Every row gives one point. Each copy is the shape, with its points in the same order, stretched, turned, moved and blurred by noise. Is it also mirrored, or only turned?

Shape:
[[-4.2 -0.2  0.1]
 [ 3.7 -2.7 -6.7]
 [-3.3 -4.2  3.1]
 [ 2.3 -0.2  5.0]
 [ 0.7 -4.1 -0.1]
 [-0.9  4.9 -0.7]
 [-1.5 -2.9  4.9]
 [-6.5  4.9 -1.8]]
Copy 1, 8 rows:
[[ 0.6  0.6  3.4]
 [-2.3 10.3 -1.4]
 [-4.2 -2.9  2.9]
 [-1.1 -3.7 -2.0]
 [-4.0  2.6  1.7]
 [ 4.0  2.7 -0.1]
 [-3.0 -5.8  2.5]
 [ 6.2  3.3  4.4]]
Copy 1 is: only turned
Copy 2 (8 x 3):
[[ 0.5  0.2 -2.1]
 [ 7.8  1.3  5.6]
 [-0.6 -5.3 -0.2]
 [-3.0 -3.1  4.6]
 [ 3.4 -3.3  3.7]
 [-0.4  3.6  0.0]
 [-2.3 -5.4  1.1]
 [-0.5  2.8 -4.8]]
Copy 2 is: only turned

Shape, 9 rows:
[[ 3.4 -2.6 -4.0 -2.6 -3.7 -3.4]
 [ 0.2 -1.1 -1.8  0.6 -2.1  2.7]
 [ 0.3 -1.8  1.5  2.5  4.2  4.8]
 [ 0.2  1.3 -4.1  6.2  2.3  1.9]
 [-1.2 -3.7 -2.5  5.4  0.8  2.9]
 [ 2.7  1.7 -3.7 -3.1 -1.2 -1.0]
 [-5.4 -1.4  5.3 -4.9 -5.3 -7.3]
 [-2.3 -3.7  4.2 -2.4 -1.3 -8.0]
 [ 1.9 -0.1  4.8  5.7 -0.1  3.0]]
Copy 1, 9 rows:
[[ 7.6 -2.0  3.7  1.6 -5.7 -4.0]
 [ 0.4 -2.0  2.6  1.6  0.7 -0.8]
 [-1.8 -1.0 -1.3 -2.1  3.7  0.3]
 [ 4.0  1.4 -0.5  1.7  1.1  4.8]
 [ 1.4  2.3  1.0  2.4  2.9  0.3]
 [ 5.2 -4.7  1.3  0.8 -4.1 -0.4]
 [-8.1 -0.8  3.3 -0.2 -8.8 -5.7]
 [-2.6  2.0  1.7 -1.6 -8.0 -5.5]
 [-1.4  1.6  3.0 -4.2  3.2  1.8]]
Copy 1 is: only turned
Copy 2, 9 rows:
[[ 1.0  3.1  1.8  3.5  1.3  5.7]
 [ 2.2 -0.3  2.6 -1.1  0.5  1.0]
 [-3.3 -2.4  1.8 -3.1  3.9 -0.6]
 [ 4.0 -1.5 -2.6 -4.5  4.1  1.3]
 [ 3.1 -3.7  1.6 -2.0  5.8  1.3]
 [ 0.1  3.0 -0.7  0.1 -1.9  3.2]
 [-2.4  6.6  5.1 10.8  1.9 -5.8]
 [-4.7  5.4  3.6  9.7  6.3 -2.2]
 [ 0.1  2.1  5.1 -5.2  5.9 -2.3]]
Copy 2 is: mirrored

Shape (14 x 9):
[[-4.2  3.2 -2.6  2.8  1.0 -8.4 -1.8  4.3  0.4]
 [ 3.5 -1.0 -1.2  3.5  3.5  1.6  7.5 -1.2 -1.8]
 [ 0.8 -5.6  2.0  2.2  0.5 -1.2  3.5 -1.1 -0.6]
 [-2.5  0.1 -0.3  2.0  0.9  0.7  4.7  1.1 -2.0]
 [ 0.7 -1.7  0.2  1.7  0.9 -6.3 -3.4  4.7  1.3]
 [ 1.6  0.4 -4.7 -2.6 -2.5 -3.1  4.5 -3.1  1.1]
 [ 3.1 -1.2  3.2  4.1  1.1  3.2  5.9  1.1 -2.3]
 [ 2.8  0.9 -7.7 -1.0 -1.9 -0.2 -2.7 -7.1 -0.9]
 [ 3.8  1.4 -2.1 -4.5 -0.9  0.8 -1.5 -3.9  1.2]
 [ 3.0 -1.8 -7.7 -5.2 -0.4  0.1 -0.2 -1.7 -0.7]
 [ 0.6 -4.8  0.1 -0.5  2.8  1.2  4.7 -0.5 -2.0]
 [-3.7  1.3 -3.1  5.0 -1.6 -3.5 -2.1  5.2  4.9]
 [-2.6  1.6 -3.3  1.8  3.2 -6.2 -3.0  2.3  5.9]
 [-0.6 -0.3  2.7  3.0  2.0  2.9  1.9 -2.1 -0.3]]
Copy 1, 14 rows:
[[ 2.0  7.8  5.6 -8.5 -2.5  0.3  4.0  2.5  5.0]
 [-7.3 -5.5  0.3  1.0 -0.5 -3.3  2.7 -3.7  3.8]
 [-0.6 -0.1 -1.4  1.6 -1.2 -4.9  2.4 -2.6  4.1]
 [-4.2  0.9 -1.5 -2.8 -1.7 -3.5  1.1 -1.9  1.6]
 [ 4.4  2.4  1.8 -3.3 -2.5  0.7  5.2  2.6  4.3]
 [-2.9  5.2  2.6  1.1  3.5  0.3  3.0  0.4  4.6]
 [-4.0 -7.0 -3.6  1.5 -2.3 -1.7  0.6 -5.2  2.6]
 [-1.5  4.0  7.0  5.2  2.9  1.9  4.9  1.5  0.2]
 [-0.3 -0.5  2.8  5.4  3.1  2.4  1.8  3.5  1.0]
 [-4.1  3.9  1.8  3.9  1.5  1.0  5.4  4.6  2.8]
 [-5.7 -1.0 -3.3  1.3 -2.1 -6.0  2.8 -0.5  3.6]
 [ 6.3  6.2  2.1 -7.1  0.5  2.5  6.0 -1.6 -1.4]
 [ 4.8  5.8  5.6 -6.9  1.7  0.1  5.3  4.1  2.3]
 [-1.8 -3.1 -0.3  1.0 -1.2 -2.7 -0.4 -2.7 -0.3]]
Copy 1 is: mirrored
Copy 2 (14 x 9):
[[-0.9  0.9 -5.1 -3.9  4.6 -4.3 -6.0 -3.3  8.6]
 [ 0.9  0.3 -4.5 -0.5 -3.5 -1.8 -0.1  0.9 -9.0]
 [ 2.5  0.9  1.5  6.8 -1.8 -1.6 -1.4 -1.7 -5.4]
 [ 1.7  0.9  0.9 -3.3  0.4 -1.3 -1.7 -3.8 -3.3]
 [ 0.2 -1.8 -5.0  5.6  4.5 -0.6 -4.3 -1.1  6.6]
 [-6.6  6.9 -5.4 -0.6 -4.3 -0.4  1.8 -6.5 -1.3]
 [ 1.6 -3.0  2.4  1.0 -2.0  2.0 -1.0  1.3 -7.1]
 [-9.4  2.8 -5.3 -0.5  0.7 -5.3 10.1 -5.5 -1.3]
 [-7.1  4.0 -2.6  1.7  2.5  1.9  5.5 -2.6 -1.7]
 [-3.9  3.2 -8.1  2.2  1.8 -0.3  5.5 -9.5 -1.9]
 [ 3.5  1.4 -0.9  4.2  0.4 -0.6 -1.3 -4.0 -8.5]
 [ 1.4 -0.7 -1.5 -2.1  1.6 -3.6  1.4 -4.1 11.8]
 [ 0.4  2.8 -6.5  0.3  4.5 -5.2  0.0 -0.1  9.0]
 [ 0.4 -0.1  4.7  0.3  1.7 -1.7  1.8  1.4 -4.8]]
Copy 2 is: only turned
